Each wall is flat, endless, passes through zero and stands at right angles to its row. A trip goes straight from one point to another. List the walls that it crosses, first one first.

Walls:
(1): [.33 -.39]
(2): [-.57 .23]
(3): [-.24 -.07]
(4): [-.94 .71]
(5): [.26 .08]
Trips:
[.44 .41] to [.16 -.36] => 1
[-.41 -.60] to [-.18 -.18] => 4
[.25 .29] to [.18 .61] => 4, 2
[-.08 -.66] to [-.34 .49] => 2, 4, 1

Walls:
(1): [.16 -.07 .24 .37 .25 -.27 -.24 -.27 .02 .20 .03]
(2): [.20 .28 -.14 -.21 .28 -.56 .16 -.38 -.04 -.02 -.29]
(3): [.09 .35 .00 -.33 -.21 -.15 -.58 -.53 -.06 -.05 .37]
Trips:
[-.02 .08 -.17 -.47 -.22 .26 -.04 .43 -.20 .02 -.11] to [-.01 .13 .03 -.39 -.08 .12 .11 .10 -.46 -.22 -.05] => 3, 2
[.30 .12 -.15 -.18 -.63 .37 -.50 .03 -.48 .25 -.19] to [-.08 -.15 .47 -.05 .11 -.50 .02 .87 .40 .29 -.11] => 3, 1
[-.14 -.09 .13 -.37 -.05 -.46 -.50 -.76 .16 -.13 -.13] to [.23 .57 -.33 .35 .46 -.18 -.36 .32 -.22 -.13 .13] => none
[-.31 -.09 -.16 -.89 -.06 -.19 .30 .08 -.12 -.12 -.12] to [-.62 -.39 .26 -.39 .13 .21 .07 -.30 -.31 -.19 .11] => 2
[.47 .09 .08 -.05 -.05 .05 -.15 -.34 .06 .15 -.01] to [-.21 -.02 -.07 -.07 .00 -.18 .10 .52 .19 .01 -.07] => 3, 1, 2
[-.50 .31 -.21 -.36 .72 .10 .07 .22 .33 .36 .06] to [-.37 .08 -.22 .25 -.02 .03 .44 .38 .32 .27 -.35] => 2
[.09 -.24 .15 -.22 .07 -.63 -.31 -.24 .04 .82 .05] to [-.83 -.37 -.06 .17 .02 .23 .55 -.21 .31 .12 .63] => 2, 3, 1
